Each row is a point. The window is the flat piece filled in between its corners: a triangle in 3 columns, a solid with four corners in 4, and so on. A path goes straight from each point to the next, and from the last back to the first. After which points does the path pass through the window?
In the rows, zero is written as 128.

Window (3 x 3):
[[173 120 129]
 [154  94 117]
 [ 74 186 126]]
Path:
(1): [103 145 157]
(2): [ 74 171 169]
(3): [100 195 111]
(4): [142 138  73]
(5): [135  98 157]
(6): [141 102 168]
(7): [156 127 108]
(8): [118 149  84]
Through the window after points: 4, 6, 8

Window (4 x 4):
[[ 86 207  79 144]
 [121  63 161 161]
 [156 144 109 133]
 [165 133 169 110]]
Path:
(1): [111  63 152 130]
(2): [142 131 135 107]
(3): [184 152 146 155]
(4): [101 189 117 164]
(5): [ 97 163 103 122]
(6): [131 122 113  85]
(7): [154 136 130 155]
(8): [125 109 153 170]
(9): [109  89 122 115]
(10): [115  71 148 137]
(11): [131  90 162 189]
(12): [121 167 112 196]
(13): [ 83 132  79 138]
(14): [126  92 148 104]
(15): [174 114 162 165]
(16): [138  95 159 198]
Through the window after points: 2, 6, 8, 10, 16

Window (6 x 6):
[[ 70 129  97 147 172 146]
 [142 161 148 112 157 133]
 [ 76 141 204 170  72 143]
 [146 160 107 126 113  62]
 [ 62  77 132  93 110 156]
 [169 133 130 159 101  81]]
Path:
(1): [105 134 170 135 135 120]
(2): [129 120 158 146 127  33]
(3): [159 160 120 122  74 119]
(4): [125 181 134 153  97 174]
(5): [ 94  81 181 154 127  90]
(6): [107 123 186 149 116 118]
(7): [108 154 134 152  74 178]
(8): [133 155 109 154  61 142]
(9): [131 125 173 159 115  88]
(10): [125 123 151 126 157  64]
(11): [168 169 124 142  95 171]
(12): [112 149 154 136 104 143]
Through the window after points: 8, 10, 12

Window (8 x 8):
[[165 126 162  87 112 154 159 140]
 [156 179 143 153  69 109 180 145]
 [117 172 110 136 180 176  71 166]
 [154  97  82 137 196 152  86 132]
 [129 147 177 121  98  84 130 137]
 [131 130 159  92  90  80 225 182]
 [103 164 130 104  18 100 167 145]
 [111 104 129 176 164 189  86 155]]
Path:
(1): [ 89 162 141 153 133 133 168 112]
(2): [186 126 132 145  77 143 107 192]
(3): [155 127 168 108  75 100 131 166]
(4): [107 155 155 132 126 116 178  96]
(5): [116 125 127 125 155 169 153 128]
(6): [183 129 123 125 108 156  93 210]
(7): [144 141 143 109  86 124 133 165]
(8): [ 89 168 135 117 116 146 176  91]
(9): [108 161 132 129 122 150 164 109]
(10): [149 146 130 134  81 107 142 163]
(11): [150 127 166 113  86  93 151 172]
(12): [106 157 156 116 111  97 164 130]
Through the window after points: 1, 7, 9, 11

Window (9 x 9):
[[127 171 101 113  92 140 161 167 102]
 [163 142 111 156 151 117 160 123 147]
 [201 135 149 125  84 127 142 118 146]
 [166 135 102 130 161 133 105 131 109]
 [114 167 162  76 127 168 123 146 146]
 [137 136 122 144  84  54 145 119 139]
 [ 80  58   7  90 137 111 172 156  99]
 [129  66 194 114 140 126 131 167 125]
 [127 136 168 135 117 165 125 114 120]]
Path:
(1): [159 160 149 122 123 126 161 112 103]
(2): [152 117 133 148 114 137  86 159 172]
(3): [138 129 129 155 106 162 114 139 161]
(4): [137 128 146  99 141 121 151 138 107]
(5): [144 126 138 103 143 124 169 101 107]
(6): [146 123 117 144  88 150  94 173 145]
(7): [146 124  66 147 122 156 133 171 166]
(8): [148 115 158  93 135 109 164 107  90]
Through the window after points: 3, 5

Window (11 x 11):
[[176 113 126 110 159 233  81 180 140 147 103]
 [117 134 109 113 138 153  83 165 157 160 149]
 [176 111  99 142 123 131  81 130 122 179 163]
 [125 148 136 170 203 119  95 176 207 101 153]
 [142  81 151  71 169 100  98 145  66  73 114]
 [138  87  98 144 144 143 124 169  81 163 159]
 [158 145  81 123 146 132 124 144  79 141 168]
 [ 88 133 143 162 186 222 148 116 176  55 133]
 [164  94 117  92 166 154 137 152 123 169 137]
 [160 109 182  77 185 154  70 157  74 145 129]
 [117 128 186 133  89  75 203 179 140 126  79]]
Path:
(1): [145 111 124 120 156 114 110 157  90 167 108]
(2): [183 108 146  83 118 128 122 174 131 119 189]
(3): [158 106 140 111 157 133 134 155 110 113 152]
(4): [142 115 122 137 167 142 105 146 108 137 118]
(5): [142 145 112 124 200 161  94 137 130 154  73]
(6): [168 102 137 109 142 181  93 169 120 144 143]
(7): [155 103 149 115 144 147 134 185 126 113 171]
(8): [141 132 100 137 187 154 106 115 113 140 110]
Through the window after points: 5
